Each row of a before or after table is a point. One or more steps were done to the points. Then noise was added and the rows were shuffled. The steps act on columns, c1 being the first. Name the steps. A step turns or swaps two columns, mirrors them in a line or flattens them onto one, adds a multiple of one to another, or multiplies or shifts one. Angles are multiples of 10 degrees, from the lower column toward the higher: turns from -170 to 170, lines from 10 to 170 but not 90. Use the fewest steps. Two steps may share a column if one is a turn and the other turns, adds or multiplies; they go together, in the order done. Otherwise the lowest column goes first.
(in the rows, 128 means zero)

Before:
[[161 129]
 [184 152]
 [167 127]
 [120  78]
 [129 172]
 [164 111]
 [ 54  28]
 [127 109]]
After (8 x 2):
[[149  96]
 [153  86]
 [111 162]
 [139 106]
 [146 100]
 [140 115]
 [132 124]
 [132 116]]
Steps: flatten c1 and c2 onto the line at 120 degrees

Before:
[[170 120  97 165 213 139]
 [151 144 116 132  93  81]
 [102 130  94 145  92  94]
 [175 105  52 119 100  31]
 [142 106 112 105 122 164]
 [138 132 112 165 210 168]
 [144 107 198 149 120 105]
 [146  43 110  63  98 130]
 [136  95 123 141 130 173]
 [ 98 140  83 179  89 138]
 [ 79 145 190 147 152 173]
 [141 180 150 205 151 144]
 [183 162  30  83 237 128]
 [204 107 136 138  88  75]]
After:
[[149  41 108  66  97 159]
 [138  95 124 134 128 172]
 [207 110 135 136  84 117]
 [141 179 147 203 149 122]
 [141 102 112 105 118 172]
 [101 139  81 180  89 181]
 [ 83 140 192 145 151 148]
 [140 129 112 167 215  89]
 [143 109 202 149 120 115]
 [152 142 116 130  94 118]
 [105 125  99 145  95 133]
 [174 109  53 119  95  59]
 [185 160  26  85 241  19]
 [172 120  98 165 210  49]]
Steps: add -1 times c5 to c6

Before:
[[137  68 132 157  87 123 155  78 196 132 140]
 [125 129 152 139 129  92 139 151 117 127 131]
 [146 117 148   8 133 121 143 143 115 183 110]
 [140  93 129 161 133  93 147 116 118 155 130]
 [147 134 132 147 138 124 131 146 129 136  78]
 [ 83  98 141 167 116 123 153 116 119 141 115]
 [118 122 108 157 150  68 142 112 163 142 138]
 [123 125 155 171 149 133 127 142 133 156 122]]
After (8 x 11):
[[124 124 155 172 151 133 127 142 135 146 122]
 [148 140 134 147 138 123 130 146 128 127  78]
 [146 107 149   8 133 120 143 142 112 173 109]
 [139  56 130 161 136  94 148 117 118 147 130]
 [137   6 133 156  88 122 156  78 194 123 141]
 [ 83  67 141 167 115 122 152 118 119 131 115]
 [118 114 110 156 149  68 145 112 161 133 138]
 [124 128 154 138 128  93 140 151 116 119 132]]
Steps: multiply c2 by 2; shift c10 by -10

Before (14 x 18):
[[119 128 220 243  86 148 163 129  89  99 123 146  86 121  60 111 163 124]
 [ 51  90 194 170  78 156 173 190 141 103 152 166  66  78  84  92 149 175]
 [111 127 184 183 115 130  65 169 115  60 130 136 137 119 112 106 165 157]
 [ 82 170 193 175  80 119 168 117 158  86 119 159 104 110 121 157 148 142]
 [149 127 173  98 209  92 119  74 109 133 109  96 160 190  97  60 157 108]
 [ 69  80 212 151  76 189 155 159 113  95  99  71  83 147 137 160 152 165]
 [112  86 174 154  69 118 156  93  99  53 111 104  75  82 108 112 164 179]
 [143  60 163  70  80 149 121  80  38 188  49 126 163 128 173 132 127 131]
 [133 162 171 122 119 178 163  87  31 131  56 113  89 129 184  71  69 154]
 [140 135  60  92 151  79 101  86  68 162  21  74 204 230 106  43 157 100]
 [119 168 143 122  97 168 124  96  96  93 162 110 156 142  58  89 173 114]
 [100 125 138 142 155 124  69  67 144 104  74  92 166 153  50  57 112  68]
 [175 121  70 120 174 121 102  89 110 145  89  77 153 163 140  64 158  36]
 [ 97 135 174 150 139 181 138 131 106  78  76 161  73  97  71 141 189 153]]
After:
[[ 69  79 212 152 174 185 154 156 113  87  97  76  82  96 142 163 136 165]
 [146  59 161  67  88 151 125  78  37  63  44 125 165 131 172 132 127 131]
 [ 53  89 194 171 172 153 174 190 142  93 152 163  66 151  83  88 176 177]
 [116 125 184 184 196 132  64 169 119 143 130 137 136 115 116 107 165 157]
 [119 132 221 245 168 145 167 124  88  97 124 145  85 108  60 112 161 122]
 [177 121  75 118  93 123 104  87 110 166  91  75 152  84 141  60 130  41]
 [123 171 142 119 172 167 122  93  94 114 163 110 151  91  59  88 150 115]
 [142 138  60  89  94  78  97  87  67 133  17  70 204  34 109  42  79  99]
 [135 163 171 118 130 179 167  84  30 118  62 108  86 166 181  69  80 151]
 [ 83 167 198 174 185 114 169 117 153  99 119 159 104 125 122 154 154 139]
 [110  85 175 153 219 122 154  94 102  99 113 104  77 136 109 113 184 179]
 [149 128 172 101  99  96 118  72 105 204 109 103 160  65  97  57 107 108]
 [ 96 134 177 148 175 182 139 126 109 153  79 157  74 111  72 138 196 152]
 [102 123 140 148 141 126  69  67 146 165  76  91 167 113  46  56  95  66]]
Steps: turn c5 and c10 by 110 degrees; mirror c14 and c17 in the line at 110 degrees

Before (11 x 32):
[[121 123 112 111 143 107  94  59 175 120  73 101 117 154 210  98 118 158
  160 132 182  88 136 155 116 149 146  43 139 133 118 129]
 [129 112  91 132  92 144  97 136 109  95 143 148  79 143  14 217 141  68
  126  94 189  33 208 135 126 156  55 123 108  75 142  98]
 [161 122  79  89 114 173 127 131  78  88  84 139 120 148  29 188 138  51
  177 144 166  73 173 120 122 162  98 120  53  89  98 152]
 [105 142  90 158 147 107 182 125  84  98  88 141  85  88  72 194 107  86
  169 119 173  82 159 137 125 169  60 118  82 109 117 131]
 [148  83 152 209 140 173  98 204 249 135  94 168 151 139 167 166  67 140
  162 149 143 112 226 210  67 171  38  64 116 136  21 150]
 [ 55  74 195 170  52  79  99  79 187 110 130  86 146 165 187  65 146 176
  124 144 151 124 100 153 138 101 142  47  81  90 104 128]
 [100 117 148 112 108  96 100  78 140 101 102  48 134 119 128  93 109 145
  110 201 150 134 111 151 151 149 139  60 147  63 142  89]
 [116 104 181 168  99  85  99  65 185 100  98 132 103 140 135 137 104 177
  194 165 112 121 135 123 125 126 149  64 132  60 145 136]
 [122  51 170 151  86  95  77  67 176 132 115  96 126  98 141  51  78 166
   84 135 137  68  81 136 115 137 184  53 104 102 116 139]
 [115 120 105 118 124 152 129 146 140 155 130 166  57 135  27 137 157  69
  165 151 147  90 166 162 115 151  83 122  93 121 143 115]
 [ 92  89  98  77  40 135 118 181 105 140 106 105  61 119  12 234 141  83
  143 131 133  43 187  97 106 164  75 141  79 139 134 113]]
After, 11 rows:
[[142  51 169 149  87  95  78  63  77 108 113  94 126 146 142  54 176 169
   86 134 123  68  84 138 113 137 185  52 106 161 119 138]
 [151 119 149 113 126  95 103  79 111  92 101  45 129 114 125  93 139 144
  112 201 105 135 104 153 152 150 139  61 147 195 143  90]
 [176 142  95 156 162 109 181 127 108 113  90 140  88 157  74 195  87  87
  171 117 104  80 156 138 123 168  58 118  83 163 118 130]
 [147 119 106 119 114 157 125 145 156 147 130 171  57 120  24 136 139  71
  165 150 115  90 166 163 115 149  84 121  93 129 142 112]
 [114 102 178 164 119  83 100  66 103  89  98 131 104  92 136 139 185 179
  194 164 120 123 133 123 124 127 148  67 132 185 145 137]
 [187 112  91 134 112 141  95 134 139  82 143 144  77  96  13 219 109  68
  126  90 127  33 212 134 125 156  56 126 107 172 141 102]
 [149  77 194 173  73  77  99  79 148  77 129  87 142  80 188  63 185 177
  125 142  58 124 101 152 135 100 143  48  81 149 106 127]
 [143  82 153 210 132 174  98 204  67 139  95 169 150 119 166 164 251 138
  163 149 146 115 228 210  68 171  41  64 115 117  19 147]
 [180 123 111 108 142 106  93  60 119 129  73 103 116 103 211  98 178 156
  160 129 121  90 138 153 114 146 148  42 141 112 117 131]
 [130  89  99  81  44 134 118 181 144  94 104 108  57 141  10 237 107  84
  142 130  91  43 188  98 104 166  72 141  80 121 132 114]
 [166 126  80  88 135 172 126 129 136  88  83 139 119  96  29 189  76  50
  180 143 160  69 170 120 125 165  97 118  54 157  96 157]]
Steps: swap c1 and c21; turn c5 and c10 by 30 degrees; swap c9 and c17; turn c14 and c30 by -160 degrees

Before, 11 rows:
[[142  87 140 125 122 126 117 187 144 136 176 147 152 128 155 128  70 100
  116 159 131 133  97 151 100 116 140 132 144 147 137  91 129 166 152 153
  118 149 133 125 109 157 124 117  99 160 129 174 151 143 117 117 106 113
  133 122 147 120 157  98 136 130 124 112]
 [110   7 173  12  22 229 212  39 205  88 120 192  33 227  95 217 225 117
   12  58 218 117 114 206  94 127 166 117 173 169  86 189 228 105  82  11
  217 108 186 193 151  49 106 202 194  87  26 199 154 134 217  10  61 125
  175 200 109 149 205 220 188  95 106 122]
 [ 56  72 129 137 138 159 120  70 143 111 102  92 121 128 112  93  84  61
  187 103 116 110  39 159  52 109  75 136 160  52 182 114 159 190  99 130
  150 117 151  92  87 104 148  57 155 166 126 135  87  55  96 126 116  60
  140 134 108  36 115  99 106  81  26  79]
 [191 156 188 108 112  92 115 129  75 144 169 170 153 141 133 111 107 162
  106  98 136 151 168 166 139 192 197 112 169 173  69 125 161 133 135 119
  111 183 137 186 164 105  46 142 113 104 134 195 173 149 183 129 130 169
  139 144 150 167  89 101 103 100 205 170]
 [142 120 166 135 133 104 127 127 111 127 159 137 189 154 144 160 114 137
  131 106 134 132 171 182 101 137 101 141 134 126 136 131 112 163 120 126
  116 143 142 114  93 147 136  62  75 161 112 152 124 163  94 173 115  86
  150 118  85 105 137  97 126 125 138 145]
 [197 149 174  89 112 156 109 149 133 124 154 202 152 134 126 116 141 116
   85  86 135 146 169 209 146 152 190 158 137 151  98 153 109 134 147 139
  104 141 123 181 162 137 119 175  99  79 119 182 181 132 125 125 157 136
  163 146 142 116 128 121 142 142 173 163]
 [159 103 147 128 156 163 113 117 132  99 102 102 148 114 142  86  72  82
   83 149  88 114  47 159 146 102 108 103 136  82 165  66 115 142 159  68
  135 133 153  97 134  98 164  61 153  91 128  91 145 116 111 124  95 107
  141 161  98 101 153 112 139 173 132 111]
 [136 129 147 136 154 102  54 110 103 135 120 116 149  99 112 109 103  95
  111 194 103 100  98 147 119 124 109 117 103  86 174 103 154 191 118  72
  153 157 121 111 111 108 192 125 106  83 152 159 167  88 143 146 116 114
  162 167  88  87 144  95 129 100 154 153]
 [185 172 160 126 153 179 113 149  89 111 122 137 132  95  98  96 112 145
  138 134 117 115 164 170 132 131 116 148 123  98  76 108 129 131 146 128
  156 123  82 151 109 123 111  94  67 105 119 177 130 197 136 136 128 147
  154 151 139 120 175  91 133 112 154 102]
 [128 145 154 122 147 125 107 124 125  90 133 162 129 123 109 100  82  71
  125 115 124 123 115 164 115 128  99 134 117 149 170 144 178 146 160 136
  105 176  94 148 117  87 145  58  92  94 102 117 140 129 135  67 135  41
  133 106 128 138 135 116 103  96 102 158]
 [153 116 110 157  92 129 140 174 143 110  77 115 129 121  93 124 156 147
  128 160 178  84 116 154 138 159 108 160 124  66 135  97 147 209  99 129
  117 120 126  88 119 127 178  71  38 128 143  96 176 113 103  86 142  93
  128 140  68 104 145  99 174  90 122 151]]
After, 11 rows:
[[107   9 174   8  23 229 219  42 206  91 123 194  32 229  96 220 221 113
    9  57 221 116 113 207  96 122 170 118 172 171  86 187  29 110 174  12
  215 107 187 193 157  53 109 206 163  83  26 196 158 136 217   6  62 122
  176 203 111 147 207 222 184  96 106 123]
 [184 171 164 122 154 178 113 152  87 110 127 138 131  98  97  99 109 148
  131 132 119 118 167 177 132 137 116 148 126 101  74 111 170 129 106 124
  155 124 153 149 109 124 115  94  88 104 119 173 130 199 131 133 129 150
  154 155 141 118 173  90 135 112 149 101]
 [165 106 147 129 161 161 109 119 131  98 102 103 148 116 139  83  69  79
   85 145  88 115  49 155 146 101 108 104 140  82 160  70 109 143 100  71
  135 135 102  97 132  96 165  61 140  93 125  94 144 115 111 122  94 104
  141 159  95 100 153 114 138 174 133 109]
 [ 56  72 130 133 137 157 122  73 138 112 100  91 118 131 116  97  81  58
  185 103 115 109  40 160  52 110  74 138 159  52 182 113  92 193 152 131
  150 118 149  90  83 103 144  57 142 167 129 134  89  58  96 126 117  60
  139 136 112  37 111  99 109  83  26  78]
 [133 146 158 122 148 126 111 126 123  88 132 163 128 121 110  99  85  72
  122 111 120 120 118 167 111 125  99 132 116 145 169 145 133 146  91 138
  103 172 193 145 117  91 141  62 105  92 105 118 142 127 137  62 137  43
  133 107 128 139 134 119 102  93 103 155]
 [155 114 109 156  93 128 141 173 147 112  77 118 130 121  93 127 156 148
  129 159 177  82 118 153 138 161 108 164 123  66 141  98 117 210 161 129
  120 123 143  86 118 125 178  71  38 126 141  94 171 120 100  83 142  90
  127 135  65  99 146  97 176  90 124 156]
 [139 130 153 135 154 106  56 110 102 132 119 116 151 100 114 106 103  95
  111 194 109  98 105 143 118 122 109 116 101  87 172 101 121 190 140  71
  149 153 157 112 113 106 197 127 112  82 154 162 169  90 137 149 114 116
  161 165  89  85 142  97 127 101 154 155]
 [144  88 145 126 120 124 116 185 141 136 171 145 158 131 152 127  71 100
  118 156 131 131  90 150  99 111 144 136 144 146 139  90 119 168 104 153
  116 152 128 128 109 158 126 115  97 162 130 175 148 146 116 112 106 116
  134 121 145 124 157  97 139 130 124 111]
 [195 158 192 105 112  93 114 128  74 137 171 166 154 144 128 110 109 164
  110  98 138 150 165 160 138 191 201 115 170 175  66 122 105 137 125 123
  113 187 151 184 167 104  43 142 109 108 135 201 172 147 182 125 130 165
  143 144 151 166  89 103 102 102 205 170]
 [142 120 165 137 136 103 130 124 108 129 157 138 191 154 144 158 112 141
  130 107 131 136 173 177 101 133  98 139 134 129 133 133 125 168 135 124
  115 141 107 115  93 143 135  65  68 162 114 155 125 165  97 174 121  94
  149 120  82 107 137 101 133 125 135 143]
 [199 150 177  85 108 158 106 151 135 125 151 204 153 135 126 115 142 112
   86  87 135 143 170 210 149 148 187 163 140 153  99 155 146 133 107 137
  106 142 113 183 161 137 122 173 107  77 118 182 180 136 120 122 156 140
  163 145 139 117 130 120 142 143 173 164]]
Steps: add -0.5 times c39 to c45; turn c33 and c39 by 120 degrees; multiply c35 by -1

Before (13 x 64):
[[139 121 121 146 113 167 155 159 133 121 140  93 115 150 104 144 117 107
  164 123 121  85  99 179 131 133 120 147 119 148 133  90 141 105 109 118
  166 118  63 128 132 117 157  93 100 126 134 150 150 172 140 175 148 107
  168 137 141 129 111 114 149 150 168 128]
 [139 112 119 133 102 131 152 148 153 122 142 101  86 128 137 150 139 137
  123 114 127 109 109 163 144 123 131 133 143 167 119 108 136  86 112 100
  135 130  82 108 152 127 153 118 104 139 124 128 150 143 134 133 155 129
  167 134 115 123 117  92 117 121 164 144]
 [112 126 146 169 137 187 134  98 158  94 171  97 165 142 107 156 132 100
  153 121 169 124 146 128 155 167 146 157 121 115 130 150 139 147 155 155
  133 100 118 116 101 163 125  87  94 103 138 112 176 111 116 132 128 161
  138 103 182 175  94 134 161 110 127 121]
 [126 168 130 116 109 135  92 132 108 118 115 124 118  97 154 122 129 150
  121 112 128 142 140  99 132 106 137 116 132 110 132 168  96 138 116 172
  129 157 139 150 134 127 125 165 138 151 112 124 119 114 164 130 108 171
  102 138 119  94 155 120 130 138 103 107]
 [138 140  96 134 114 119 140 142 121 125  89 117 103 129 152 136 113 139
  111 115 123 124  87 137  97 114 123 132 134 133 131  90 120 117 128 101
  113 136 113 141 149  98 139 124 134 138 136 141 133 144 136 142 138 140
  135 144 125 142 139  88 107 142 149 110]
 [144 126 101 134 112 102 150 158 136 115 126 120 112 122 128 157 114 143
  139 117 145 119  90 130 135 108 113 126 130 135 112  94 139 123 145 136
  143 140  83 119 160 126 135 121 126 115 108 143 126 147 127 143 145 101
  147 160 139 114 111 114 139 117 146 118]
 [135  96 130 160 114 164 132 128 154 124 159  70 141 147  98 149  92 124
  130 139 136  77 113 161 130 130 145 132 113 151 111 143 161 144 141 131
  139 114 119  79 115 112 152  93  97 104 135 127 152 162 122 139 158 132
  164 120 146 155 108 132 151 123 140 144]
 [ 81 118 164 159 137 179 123 125 154 124 159 116 141 124 118 147 113 144
  150 138 151 130 166 112 172 157 160 136  93  97 133 159 174 174 152 148
  107 145 146 134  88 157  93 153 114  97 157  80 178 120 102 121  93 162
   98  95 144 175  89 159 170 124 125 122]
 [152 127 122 130 122 129 148 154 148 100 132 109 105 142 146 150 133 149
  147 133 125 132  93 140 103 118 134 136 139 146 129  95 120 101 111 105
  145 126 118 131 139 103 171 138 123 134  94 139 139 144 137 143 113 104
  154 160 122 144 130 131 133 126 124 118]
 [116 167 121  91  85 116  98 109 122 114 118 134 121 106 147 122 150 153
  129 127 117 132 156 111 119 102 134 141 119 114 120 140 123 159 120 145
  112 134 152 144 138 141  79 137 158 146  85  96 109 108 160 139  96 163
  121 131 101 128 141 100 151 154 102 107]
 [131 168 133 109 107 111 117 109 106 141 125 164 128 122 159  96 130 156
  108 136 115 138 112 100 146 139 115 127 151 115 128 156 102 169 117 164
  115 135 146 160 117 142 116 150 160 153  87  83 134 109 145 145 101 181
  119 128 112 114 133 128 146 134 111 113]
 [133 142 115 107  83 120 109 140 131 141 113 110 100 139 159 128 128 130
  144 136 110 144 107 102 137 107 112  80 129 114 130 123 124 114 118 128
  137 123 136 142 155 117 131 152 162 127 121  99 129 117 143 141 125 154
  129 130 101 122 123  97 126 128 106  83]
 [135 153 109 118  85 121 109 130 113 134  89 138  86  99 180  97 140 139
  117 136 114 157 130 123 150  90 133 122 132 114 121 126  96 139 112 130
  119 120 139 151 145 109 118 122 152 131 111  99 107 125 140 121 104 150
  102 154 111 103 147 137 153 117 112 111]]
After, 13 rows:
[[143 123 102 136 114 100 152 157 137 115 125 117 113 122 131 158 114 134
  133 119 147 121  92 131 132 109 112 127 131 140 117  97 139 123 145 131
  141 137  82 119 157 128 136 182 128 119 128 145 126 152 125 141 144 101
  145 155 140 115 112 115 142 116 180 136]
 [135 168 133 106 108 110 120 111 101 140 126 168 129 124 160  97 129 140
  110 135 114 139 112  98 148 139 114 127 151 119 125 154 100 171 119 165
  113 136 144 162 116 145 118 213 162 153 127  81 136 112 143 144  98 183
  124 130 111 115 134 129 148 135  77 144]
 [112 126 145 167 136 186 135  96 156  92 170  95 166 143 107 155 132 118
  155 121 167 123 147 129 156 169 146 156 121 105 127 153 139 147 154 153
  137 101 116 116 102 165 130 151  96 105 127 113 180 113 115 132 127 159
  137 104 180 175  91 132 162 110 122 134]
 [ 81 120 162 160 136 178 119 121 154 120 160 118 140 125 117 153 108 186
  149 136 151 131 169 114 174 157 159 135  96 126 131 158 175 172 157 149
  108 144 147 138  86 158  94 214 117  96 129  77 178 119 103 120  97 161
   95  93 143 177  87 161 171 120 121 132]
 [135 117 120 148 113 167 156 157 131 124 139  89 117 152 100 144 116 106
  169 124 122  84  96 179 133 134 122 148 116 141 133  95 144 104 107 117
  167 115  61 125 132 118 157 154 100 121 127 147 155 172 138 176 150 106
  170 138 139 128 112 112 151 151 245 124]
 [138 110 119 134 104 129 151 148 152 126 140 101  85 130 138 146 136 103
  122 114 126 110 109 162 146 120 131 133 143 158 119 112 135  88 113  98
  134 128  84 109 150 125 154 177 106 134 125 130 150 143 136 132 157 127
  170 136 114 120 117  94 117 123 236 112]
 [150 128 122 127 124 126 149 155 147 102 130 108 102 147 146 148 134 127
  146 132 125 132  96 141 104 122 135 135 139 150 129  96 123  99 111 106
  146 125 119 135 140 103 173 195 124 133 132 140 139 145 138 144 113 105
  157 160 121 143 129 133 132 125 116 139]
 [138 139  99 134 115 119 144 144 120 122  87 114 105 125 150 139 110 129
  110 116 124 127  86 137  95 113 123 132 135 136 132  89 122 116 125 103
  111 133 113 143 149  97 138 185 135 141 129 138 132 145 139 142 139 140
  136 144 128 144 140  88 105 142 194 142]
 [133  98 127 157 114 163 134 127 154 125 160  72 140 147  98 145  94 125
  130 137 137  75 112 157 133 129 143 134 112 155 109 142 160 141 138 131
  139 116 120  82 114 113 153 152  97 105 126 128 150 159 124 137 160 129
  166 119 146 152 110 131 150 125 163 112]
 [116 167 118  97  86 118  97 113 123 115 117 132 120 108 147 121 147 168
  127 131 114 133 155 107 118 103 138 140 115 132 122 141 124 163 118 142
  112 133 154 145 135 138  79 198 156 146 131  95 109 105 160 142  94 163
  122 131 103 129 141 101 152 154  51 148]
 [128 170 130 115 111 134  90 130 105 117 116 124 122  98 154 122 127 152
  119 113 129 145 140 101 132 108 139 115 132 122 132 164  96 136 115 171
  124 158 137 151 136 126 128 227 137 151 125 126 118 114 163 136 105 169
  100 140 117  93 155 118 128 137  54 147]
 [133 140 113 107  85 122 110 139 131 143 113 109 101 140 157 131 127 137
  145 133 105 139 109 103 137 103 111  83 129 115 131 123 125 114 117 130
  137 122 135 142 157 119 132 212 166 131 130  99 132 118 143 137 124 153
  127 128 102 124 124  93 127 127  60 172]
 [135 152 110 115  86 122 110 130 111 134  87 137  87 100 182 100 140 139
  119 136 112 158 130 124 150  91 128 125 133 115 123 123  97 140 108 129
  121 122 139 146 146 107 121 183 151 132 129 101 106 125 140 121 107 151
  100 152 110 100 145 136 151 116  81 144]]
Steps: add -1 times c29 to c18; turn c18 and c30 by 30 degrees; shift c44 by 60; multiply c47 by 0; multiply c63 by 3; multiply c64 by -1
